Every row gives one point. Each copy is the shape, with its points in the same order, turned, moved and blurred by noise. Some copies are also mirrored. Which?
In the rows, 128 means zero.

Shape (5 x 2):
[[ 88 150]
 [105 171]
 [118 139]
 [144 115]
 [153  49]]
Copy 1 (5 x 2):
[[173 149]
 [191 130]
 [155 121]
 [129 100]
 [ 60 101]]
Copy 1 is: only turned
Copy 2 (5 x 2):
[[102 110]
 [ 93 139]
 [126 130]
 [160 140]
 [221 110]]
Copy 2 is: only turned
Copy 3:
[[118  86]
 [ 92 102]
 [128 117]
 [158 130]
 [217 147]]
Copy 3 is: only turned

Shape, 10 rows:
[[174 113  95 177]
 [143 131  89 126]
 [164  90 114 116]
 [ 85 150 171  69]
 [106  78 125 103]
 [ 80 137 112 135]
 [141  74  75  70]
 [102 128 124 166]
 [ 79 154 136  79]
 [188 132 133  90]]
Copy 1 (10 x 4):
[[173 153 101 156]
 [111 158 117 166]
 [125 157 106 110]
 [ 46 104 185 119]
 [ 78 110 100 106]
 [ 83  96 126 171]
 [ 68 176  71 113]
 [127  90 127 165]
 [ 41 112 165 145]
 [113 186 154 108]]
Copy 1 is: only turned
Copy 2:
[[122 201 159 186]
 [109 163 114 168]
 [139 135 146 178]
 [128 104  93  71]
 [103 101 150 143]
 [ 74 154 120 115]
 [109  91 117 201]
 [ 89 179 151 120]
 [102 116  83  90]
 [178 144 108 164]]
Copy 2 is: only turned
Copy 3 (10 x 4):
[[128  58 135 164]
 [145  91 110 111]
 [ 93  91 149 107]
 [117 197  88  87]
 [ 73 111  85  91]
 [115 124  56 125]
 [100  65 108  54]
 [106 112  86 155]
 [125 164  62  89]
 [139 112 162  88]]
Copy 3 is: only turned
Copy 4, 10 rows:
[[174 102 153  56]
 [126 147 145  78]
 [118 101 178  93]
 [ 97 168 139 190]
 [ 98  88 128 132]
 [120 144  89 124]
 [ 57 105 170  83]
 [159 127  92 113]
 [ 96 173 125 160]
 [134 144 214 110]]
Copy 4 is: only turned

Shape, 11 rows:
[[112  86 132 112  97  98]
 [120 127 149 145 122 150]
 [ 89 143 109 137 125 177]
 [129 108  89 103  95 103]
 [104  89 132 143 125  77]
 [103 165 142 131 101 168]
 [115 137 109 117 109 108]
 [120 164 138 119 128 176]
 [ 40 177 134 126 202 117]
 [128 132  98 133 128 124]
 [103 154 156 181  94 151]]
Copy 1:
[[136  93 131  94  95 160]
 [125 128 136 155  97 128]
 [111 138 108 178 132 155]
 [140 126 113  81 127 165]
 [138  70 146  98 120 130]
 [114 146  87 171  94 129]
 [123 123 105 104 124 136]
 [ 94 165 112 168 104 135]
 [ 31  85 120 166 161  98]
 [127 137 126 119 142 136]
 [148 119 100 184  95 105]]
Copy 1 is: only turned
Copy 2 (11 x 6):
[[ 66 126 121 120 163 144]
 [114 153 125 137 143  93]
 [123 185 156 153 122 123]
 [ 78 114 134 121 123 160]
 [ 88 132  89 133 177 144]
 [105 189 133 134 109  93]
 [ 94 144 111 127 120 148]
 [135 176 138 125  99  91]
 [183 227  88 118 154 161]
 [120 131 122 143 123 139]
 [ 90 188 104 170 133  73]]
Copy 2 is: only turned
Copy 3, 11 rows:
[[ 79  94  98 126 110 116]
 [145  91 118 135 149 127]
 [157  89 107 171 150 173]
 [100 120 103 129  84 147]
 [ 82 127  75 135 135 102]
 [185  80 125 158 135 132]
 [129 126 103 146 106 134]
 [167  95 155 159 149 151]
 [126 140 120 249 179 110]
 [126 131 106 146 128 152]
 [192  87  86 136 151 113]]
Copy 3 is: only turned
Copy 4, 11 rows:
[[ 92 115 145 128 165 181]
 [144 128 134 171 130 152]
 [184 122 110 133 109 159]
 [111 118 149  92 149 146]
 [114  93 141 146 185 177]
 [149 116 114 155  78 163]
 [123 104 130 119 137 148]
 [153 144 103 155  89 136]
 [177  81  17 159 157 159]
 [139 113 123 128 147 119]
 [149  83 146 186  92 175]]
Copy 4 is: only turned
